Each wall is flat, endless, passes through zero and stands at right angles to its row. A trip goes straight from one point to another. Which walls does it cross, in order?

Walls:
(1): [60  7 45]
(2): [-64  29  20]
(3): [ 65  27 -14]
(4): [ 64  -9 -28]
(5): [ 57 -22 -17]
(6): [-10  26  -8]
(7): [-22 -15   3]
(8): [-19 -32  39]
Trips:
[ 0 37 28] to [  6  21 118] -> 8, 3, 6
[ 18 -16 -83] to [27 29 66] -> 1, 6, 8, 2, 4, 5
[-35  29  81] to [ 3 47 19] -> 7, 3, 8
[  0 -13  -3] to [-47 -14 -52] -> 4, 5, 2, 8, 6

Walls:
(1): [  3 -16  60   8  -7 -13  14   5 -11 -19 -41]
(2): [ 83  39   0  48  -5  -4  67  58 -37 -84 -19]
(3): [  3 -17   8  -8 -60 -30  43  -2  59  66  21]
(4): [ 69 -11   1 -39 -14 110 -21  67  17   2  16]
(5): [  6  42   5  86  30   3 -13  23 -52 -11 -35]
(6): [ 59  29 -10  53 -22  73   2 -36  25 -14 -77]
Trips:
[  9  57  -7  12  55  -4  16  21  25 -22 -30] to [  0  -9 -19 -66 -30  33 -17 -23  77 -36  21] -> 1, 4, 5, 2, 3
[  9  32  66  41 -33 -27   3 -46 -50 -83  -2] to [ 82 -46  10   9  25  12   6  -3  75   5  31] -> 4, 3, 5, 1
[ 36   0  36  24  10  30  -1 -97 -15 -14  39] to [  3 -62  30  53  16  31 -53  50  29  51  19] -> 4, 3, 6

Walls:
(1): [-15 -22 -64 -41 -81 -10  28 -12 -27 -33  -1  73 -27  20   3  38 -44 -10
  16  34]
(2): [  4  18  31  17 -20 -23 -19  14 -59 -41 -29  12   1   6  16  70  17 -10
   8 -22]
(3): [ 38 -28  11 -18   6  18 -34  42 -44 -30 -26 -32 -64  19  -6 -50  13 -72
 -32  35]
(4): [-33  27 -20 -40  -8  38 -36   8   9 -74 -25  24   3 -55 -45 -81 -35 -67
  -1 -22]
(5): [  5  46   5  54  54  -7 -15 -12 -12 -28  20 -22 -67  -3 -29  28   7   8
  72 -33]
(6): [ -5  -7 -19  15  23  -3  58  40 -14 -32 -91 -39  16 -92  17 -17 -64  32
  15 -30]
Trips:
[ -5 -32  90  60  -6  -5 -56 -39  28  16 -26  10 -32 -40  -4 -29 -57   7
  37  30] to [  -1   -2  -19  -16   28   30  -14 -121   64   25   -1  -13  -12   49
   12   34  -45  -20   30   10] -> 3, 6, 4, 1
[-49  21  -5  20  -9 -26 -91  24  29  28  14   7  15 -35  16 -83 -31 -60
 -25   8] to [ 11  61  14 -36  36  51 -40  -4 -15  21 -30 -45  -6  44   7 -14  -5  37
  -1  65] -> 5, 4
[106 -44 -80 -25 -50 -43  30 -34 -29  49  21 -14 -16 -27   5  36 -60  62
  -6 -26] to [  3 -34 -67 -13   2 -36 -24  44 -55  -7   0   0  45   4 -14   4  53   6
  -9  34] -> 2, 3, 6
[ 10 -12  11  42 -28  45  32  21  27  31  69   1   1 -41  30  22  41   6
  35  39] to [-49  -5 -31  53 -24  37  -9  16 -32  35   3   8 -62 -22 112  37 -13  50
  74   9] -> 1, 2, 6

Walls:
(1): [ 19 -39  13  66 -40   4  29 -30   1  -4 -48   8   2  73   1  -8   5  -4
  24  -4  65   7  49 -36  14 -82  35  -9  -5  34 -15  -1 -34 -26 -18  15
  19  48  64  32 -12 -81 -21  49  50  19  45 -30]
(2): [  9  -9 -47  52  19  10 -48 -28  39  47 -42  15   0  48  -7 -36  88  10
  -5  11 -41  -9  -8 -81 -57  16  20 -37 -18  79 -15 -31   0  60   5   9
  14 -15  55  36   2 -29 -18  53  40  16  25 -19]
(3): [-71  67   7  18  31  -1   3  20  -9 -48  39 -10  31  35  35   7 -63 -21
 -26  44   8  63   6 -11  -5 -13  41  87  37 -47 -57  10 -34  -2  61   1
  26 -33   8 100  15 -12  15  25   0  31 -73 -28]
(4): [ 64 -31  25 -29  -5   3  44  16  -6  45  15  42 -24  19   7 -24  -2  29
  -8  17  85  13 -31  16  39   9  -5  -9  24  18  21 102 -34  11  10 -70
 -23  32 -15  24 -16 -25 -89 -47   5  18  16  44]
(5): [ 13  69  -6  28  71  30  77 -24 -31 -16  31  21  24  33  -2  18 -33  22
 -56  50   6 -12  13 -47 -27  32  52  51 -21  15 -15 -22   0  20 -20  28
  94  -3 -43   6 -52   3 -52  74   4   0 -22 -12]
(6): [-19 -11  32  -5 -60   2  47   5  15  10 -38 -14   7  22  32 -10  19   7
 -26 -21  44  44 -34  26 -44 -30 -58  22 -16 -82 -53  46  52   7 -24  -9
 -32  24 -58  52  42  11 -12 -33 -33  39 -26  35]
(7): [-34   8  33 -10 -39 -47  34 -38  89  -2 -70 -53  53 -17  24  18  -4 -25
   4  75 -23  26 -14 -22 -33  -4  70  36  40   4 -43  11 -23 -36 -15  11
  50  38  15  -2  36 -88 -35   9   1 -53  46  54]
(8): [-25  12  -1  41 -11  19  68  -8  13   7  59 -55  -8 -20   7 -23  -5  42
  45  14  23  61  13  38  59 -23 -19  32  33 -33 -69  30  16 -12  60  22
   3  81  16 -65  23 -29  12  64  40  29  84 -34]
(9): [ 14 -22 -49  -5 -73 -53 -23  45 -32  17 -21  49 -30  24  -3  32  56 -10
 -54   0  13 -36 -39  24 -15   8 -16 -26   7 -31 -14  60  15  -9  -9  60
  15  24  57   9  39   3  29  55  -4  16   0  16]
(10): [ -29    5  -11   20  -56   47    6   31   27   56   97   14   10   67
   -4   -1  -10  -59  -18   24  -13  -55   -7   -6    0  -29   -5  -29
  -36 -104    0   -8   39  -53   -2   -9   30  -54  -28    6   29  -10
    0    6   59    6  -29   11]
Trips:
[ 84  37  -2  -3  22 -30 -12 -38 -27  11  27  40 -54  10  -9 -62 -12   8
 -17   9   6 -24  12   8  13   7  31  18  17  42  16  25  47  55 -14 -62
 -56   4  98 -22  62  27  -8  48 -48 -27  -7  38] to [  1   7  22 -21  41   6 -23 -51 -11 -18  -4  -1 -33   7  -9 -79 -31  20
  10 -66 -67  21  27  12  48  45 -13 -34 -75  35   0 -25  15 -36   6 -18
 -27 -22  13 -37  14   9  -5   0 -33  21  15  25] -> 9, 4
[ 29  28  -7  10  48  34 -12 -17 -27  56 -15   5  -9  -3 -53  26 -28  28
  -5  18 -41 -15 -14  21 -28 -32   7  11 -28  33  40  56  33  38 -34 -57
 -11  28  18  97 -47 -71 -12  63   5 -59 -17 -32] to [  7 -12 -51 -56   8  10  36 -39  34   0 -54 -33   6 -27 -35 -12   4  25
 -30 -53 -34  33   2  16 -43  -3  23 -21 -22  25 -46  45 -53 -18 -40   9
 -33 -31  34  29  55 -27 -18  19 -52 -44  28  -3] -> 7, 3, 9, 6, 5, 4

Walls:
(1): [ -24  -25   27  -20  -46   63  -31   71  -48  -79   26    7    7   36
   44   -7   -6   16  -24   36  -35   -2  -17  -24   -6   -3   57  -61
  -27   46   32  -31   -6 -117  -10  -24  -13    1   31  -23   14    0
  -59   -8  -93    8   18  -30]
(2): [ -34   61  -19   -5   -7  -45  -15    9 -102   34  -18   16   37  -22
  -20   21   -1  -63  -22  -27  -71    0   -7   31   -3   15  -47   39
   15  -96   21  -83  -20  -41   46   53    7  -12  -20  -13  -55  -44
   -4   56  -36  -82   11   17]
(3): [  75  -16   13  -35  -40  -31   34   -8   -8  -13  -67   43  -11  -22
  -30   46   55   34  -32   -2   19  -70   -2   40   26   30  -47  -15
  -20    6   19   34    7    5   -3   -6   67 -103   11  -16   59  -53
    3   46    1   10   11  -66]
(4): [ -56  -43   -9  -10    6   42   -5   44   22  -11  -25  -44   61  -61
   -6  -60   20   53    5   -7   53   25   40    3   26  -95  -18  -59
    2   27  -44  -26  -61   35   -4   -1  -51  -59 -119   13  -32   19
  -22  -15  -36  -13   13   89]
(5): [ 64   8 -24 -44 -62 -29  23  -5   0  -4 -63 -54  31  -5  20  21 -19  17
   1   3 -14  20 -25   8  -7  -6  47  -5 -59 -50 -47  56  19  37 -21  59
  34 -75 -52  13   9  30 -16 -11  25  53 -11  11]
(6): [ -40   33    4   -5   15  -17   43  -40   38   10   26   11  -18   30
    0   28   -4   69   63   58    5   47  -39  -22   33   -4    6  -71
  -31   31   14   42  -47   22  -38 -114  -17    8  -24   35   56  -30
   31    9    9   -5  -39   74]
(7): [ -1  18  70 -51 -12  43   9 -54   0  -2  -8  38  12  -4  73  50  10 -39
  -2  34  40  27   6   0 -21 -13  58   1 -35   1   2 -31   0  51  43   3
  36  35 -43   2  18  22 -28 -44   5 -69  32 -62]
(8): [ 23 -49  28  25  68  -3  81 -27   7  34   2  11  43  23 -18  39  14 -13
 -62 -45  -4  27 -38   3  -1   1 -24 -30  -3 -55  13 -15  54  44  -7  -6
   5 -92  -8  -9  31 -33 -37  16  -7   9 -13   8]
(9): [-36 -31 -13  38  24 -23  43  28  -5 -47 -66 -66  45  68   2   8 -29  58
 -17 -35  21 -44 -60 -33   1  10  25  68 -34  16 -15  37   6 -12 -22 -33
 -14  78 -28 -11 -35  20 -36 -20  17 -30  16 -10]
(10): [ 58  34 -21 -11 -40  61 -40  34  42 -62   2 -71 -25  83 -79  49   2  -7
 -22  56 -14 -13  -2 -48  58  62 -35   9   0 -14 -16  13 -23   0  76 -20
 -11 -15   8 -38  11 -18  12  17  77 -47 -27  52]
(11): [-18 -17  -4  27   5  19 -26 -32 -16 -26  20  54  -5  36  28 -16 -52   9
  20   2  13  11 -14  -4   8  95  49 -31  30  -4  91 -53  19  17 -43 -58
  28  10  37 -25   5 -13 -43 -13  -6 -34  43 -41]
Trips:
[-67 -41   8 -27  29   7  62 -56 -45  66 -43  14   5 106 -35  44  30  -3
  52  85 -24  27   6  51  29 -16 -28   2  -8 -26 -39 -61  54 -25 -57 -57
  65   4   1  -7 -40 -54 -42  -2  -9  35 -15  27] to [ -6  19  11 -21 -18  48  16  80  13 -25  10 -19 -42  26 -59  16 -52   5
 -10 -16  -9 -59  11 -35  -7 -14  39  14 -51 -44  36   5  -1 -47 -49 -50
  85 -80  -2 -53 -42  27  -8 -29 -20  37   3  44] -> 1, 7, 5, 10, 2, 4, 6
[ 28  21  72 -11  61  20 -38  62 -84 -65 -41  54  25 -25  -7  42 -17   5
  34 -39  24   8 -41 -15 -31  29  20  67 -40 -14 -17 -32 -83 -74   3  -9
  75  -1  -1  15  61 -57   0 -23 -42 -19  -9 -16] to [ 54  35  -1   2 -21 -10  20 -30  -8 -34  -7   5  27  -1  33  -3 -68 -27
 -15 -13  77  14 -52 -46 -41 -38  10   3  11 -52 -38 -37 -17  -2  35  18
 -38  22 -20  51  76  66 -43  -8 -33  30  -7  10] -> 5, 8, 3, 11, 4, 2

Walls:
(1): [ -1   8 -24  10  -9  17  20  24   7  26   2 -16 -24  -6  -9   8 -40  28
  25 -38 -31  15  23   3 -13 -28  19   3   7 -17 -21  59  30   6  29   4
 -10 -24 -26 -33 -26  -5   4   6   3 -32   3 -20]
(2): [ 32   0 -37  -1  10   1   7  24  26 -77  17   2   6 -49   4  -6   1 -28
 -41 -24  30 -46   2  -6  36  -5 -35 -13 -53  24  31  62 -16  19  27 -39
  47  24 -50 -37   9  11  -4 -25 -15  46  -1  29]
(3): [ 32  15  -4  22  -6   3   0 -10 -19 -22   7 -32  66 -36 -13  15  10  41
 -23  20  10   8 -52 -10  17  14 -27  43   4  23 -24 -37 -12  35   6 -35
  11  46 -53 -25 -40 -37  75  20  44  54 -59  51]
(4): [ 14 -29 -12  70 -27 -51  41   9  27  20 -65   7  -3 -20 -55 -19  27  25
  57 -14  -9   1   5  46  57   2  43 -30   4  23  30  34  21  15  11  -9
 -22 -20  27   6  -4  10   6  26  15   5 -14 -23]
(5): [ 29 -37  14  72 -46 -18 -27  32  69  -7 -14 -18   7  -7  54 -32   0   5
 -50   2  29 -13 -18 -51  28  42  11   0 -34   1   9 -13  34  20 -19   2
   4  61   0   7  -2   0 -23  -1 -14 -57 -26  24]
(6): [-30  48 -21  28  30  29 -61  15 -16 -12 -18   5 -11 -10  24  46 -17 -59
 -35 -53 -19  22   8 -53  -3  -2  -5 -61 -56 -20  81  13  37  14  16  27
 -29 -35  -2  23  29  24  66   8   6 -33 -58  14]
(7): [ 12  -8  43  50  26 -21  65 -12 -17 -11  26 -47 -14  43  23 -35 -37  20
  56  -4 -38  -4 -59 -17 -32   5   8  35  -1  -9  -1 -23  22  35  13  33
 -10 -27 -43  -1  -9  20 -54  -4  32  17 -10  -4]
Trips:
[-19  31 -62  -9  -1  52 -11   4 -15  27   0  37 -29 -45  40 -20  22 -28
  -9  38 -20 -10   2  52  39 -25  -7 -65  12  -8 -10  50 -13   1  44  13
 -15 -12  18  41  13  64  -9  22  49  -1 -10  33] to [ 11 -15  -5 -33  18  -6 -37 -12   0 -17 -40 -71  -9 -18  35 -51  64 -29
  44  23  25 -25   1 -39   9  10  61 -12 -47  18  13 -19  -6 -38  -9  24
  67  -2  19  15  -7  19  26   9  36  -4  88  31] -> 1, 5, 6, 4
[-32 -20 -22 -28  31  61   5   0 -26  -8   6  18   4  -5 -14 -51   5 -24
  28  28 -19  12  -2  24  78 -36 -41  -8  11 -30  -1 -36 -56  25  57  12
  26  32  21 -17 -28 -25  43 -12  19 -31  28  -4] to [-20  10  13 -15  25   7 -19 -16  14 -80  47  44 -38  -9  15 -30  16  48
  46  26  18  24 -36   0 -93  23  -8   3 -40  37 -15  11  -5 -38 -40 -51
  27  21 -21 -35 -28  23  27  -7  -4 -59  10 -21] -> 7
[ -9 -20  55  22  66  35 -22  12 -91  34  75 -57 -33  -9 -64 -52  29 -41
  -9   6 -38 -18   1  -1  20 -30  14   4 -18 -17  24   8 -29 -23   9 -11
 -49   4  14 -29 -26  35  47 -14  22  35  -3   7] to [ -4  41 -10  25  16  17  -4  22  19 -28 -29 -19  50 -18  10  12 -17  47
 -49  31  63 -30 -57  -7  -2  -6 -51  12 -40 -19  -7  28  16  30 -22 -37
  -7   9  11 -17  10  15 -16  13  23   0 -18 -25] -> 2, 5, 7
[-18  10  29  81 -29  27 -13 -22  -2 -48 -40 -41  20  39   8  35  20   8
  14  32 -40  28 -26   7  18  27 -11  10 -27  78 -14  15  34  33 -19 -12
 -48   8 -25 -23 -12  58  35  19  46  64  34 -24] to [ -6  -1  14  36  23  29 -14 -26  -9  13  34 -28   4 -22  -9  74 -35   5
   3 -47  14  33  66  19 -13 -14  19  56  -2  34 -24  17  80 -47 -20 -30
  45  32 -10   5  28 -25  31 -34  37  -9  16   8] -> 1, 2, 5, 4, 7
[ 22 -18 -24   6 -20  35   1 -28  16  23   6 -13 -17 -46 -43  38 -11  -2
 -11  43  40  22  31 -55 -63  45  10 -18  -7 -19 -24  -1  -3  -1 -18  56
 -19 -11  16  -5  -9   3  21   5  18  -7  17 -14] to [ 30  12 -17 -29 -23  20  11  15 -44 -22  12  -4  30 -38  10   1  -4 -26
 -31 -35  42   3  14 -15  32  14  -6   5  -2  15 -37  30  69  30  -7   0
  61 -20 -35 -34 -23  42 -11  -6  16  17 -29  21] -> 3, 2

Walls:
(1): [  4 -17  31 -10  -4   8 -12  46  27 -45  22  13  32 -45   7 -26   3  32
  20 -15 -20   5 -22  45  74  -6  14  24 -17  10  59  35 -29 -31   2   4
 -29 -42   7 -39 -20 -24  65   8 -12 -12   1  13]
(2): [ 26 -84   1  61 -33 -43   5  -9   8  27  71 -35  -4  42   2 -27 -11  14
 -83   1  24 -34 -14   3 -10  64  25 -42  -6 -10  55  34  -4 -11  -5  57
  43 -65 -10   5  11  21 -39 -29 -19 -24  12  19]
(3): [-55  -4  13  12 -38 -19 -36 -10  12  24   8  33  27  74  15  58  17 -39
  26  12 -46   3  32  16 -26 -30  44  19  30 -21 -62 -25  -4  37  40 -33
 -29 -32 -37   2  -6 -26  53  62  22   9  60  19]
(4): [-32 -22   4  11 -22 -37  85  21  40  34  53  20  -9  10 -12  -8  45  27
 -47 -23  23  14   2  44 -23  -9  33  15 -19  -8 -45  53  17   5 -11 -46
 -43 -54  10   7  -5  -3 -12   5  23  75 -48  24]
(5): [-30  57   7  21  17  48 -22 -20 -24  17 -22 -46  41 -36 -51  23 -39  -7
  50  19 -31  -1 -13  49  31  57 -41 -15 -46  10 -34  -5  54 -66  -2  24
  50  47 -10   7   2   3 -25 -22 -13   1 -12 -37]
(6): [  7 -38 -20 -78  77  34 -34 -19  67 -51 -26 -31 -20  24 -32  21   0  44
  15 -10  31 -43  18 -12   9 -42  35  -9 -13   6  -8  19 -25 -72 -20 -19
   6  45   7  10 -46  10 -74 -45  19  77  -3 -38]
(7): [-12 -56  57  40 -31  40 -17 -10  23  -2 -37  37  66 -31   2  -5 -42 -15
  75  28  -9  43 -39   9 -35  27  22  -6  13 -26   2   4  10  -7 -34  26
  -2  25  12  24 -96 -35   0  55  13 -53 -54 -36]
(8): [-68  21  48  21  31  11  17 -44  21   1  -9 -13  -2 -17  27  50 -37 -11
  25 -30  39  46 -23 -56 -32  13  -6  19  22  29  -1  25  64 -36 -19  34
 -23 -19  16 -15  73  -1  62 -37  36  32   2 -11]
(9): [ 32   5 -24   8   9  13 -36  28 -35 -23   4 -22  -2 -38 -23  -6  27   3
   5  55 -15 -27  -2  -5  -4 -13 -12  51 -12  52   2  21  68  -4   2   4
 -99 -13 -60 -41  40 -37  -1 -27 -46   6   0  91]
(10): [-37  -6 -12 -26 -40  22 -13   3  17  80 -27  -5  39 -10 -26 -42   0   9
  23  19  -9  16 -19   4   8 -80  -2  36 -58  54 -87 -41 -33   9  13  -5
  41 -58 -48  27 -29 -16  80 -30  40  -9 -35 -21]
(11): [-24  43  39  -4 -32  20 -48 -39   9  32 -31 -13   6  16 -60  10  20 -28
 -10  18  34  14  51  -3  18  53 -46 100 -39  42 -11 -15   6 -11  14  65
 -40   6  19 -31   1  12  15 -11   6 -71  69  12]
Trips:
[ 17  -2  48  14  45  29 -32  -3  18  34  -2  -2   6  18  14  29 -19   1
  -8  32 -88  14   1 -53 -63  -6  45  48 -20  39   9 -35 -29  -1  22 -41
 -47 -46  22 -32  29  67   2  -1  31  15 -32   8] to [-47  18 -12 -31  39 -54  15  -7 -36 -11  -3   7   0 -22 -24  14  20  41
  32 -15 -33 -25 -50  -2  35 -55   3 -46 -15 -50 -73 -31  38   8  30  -6
 -13  19  31  46  -2   5 -25  45 -16   3   0  -4] -> 11, 5, 9, 8
[-11  -4  -9 -19  11  -9 -20 -48  50 -49  31  48  50   3 -54 -30  29   7
   8  -8  50  37  -9  95  26  50   6  67  15 -38  30  -7 -12  16 121 -18
 -20  21   5 -14   9  10  -7  31  28  -4   5 -11] to [  2 -11  90  -6  10 -21 -32  19 -11  -7  16  62 -17  41  75   2 -38 -39
   2  38  11  31  31  42 -12 -49 -35   9 -43   1  -9 -11  73   3 -20 -21
  -4  -7  41 -10  15  32  33 -10  51 -64 -42  13] -> 6, 8, 10
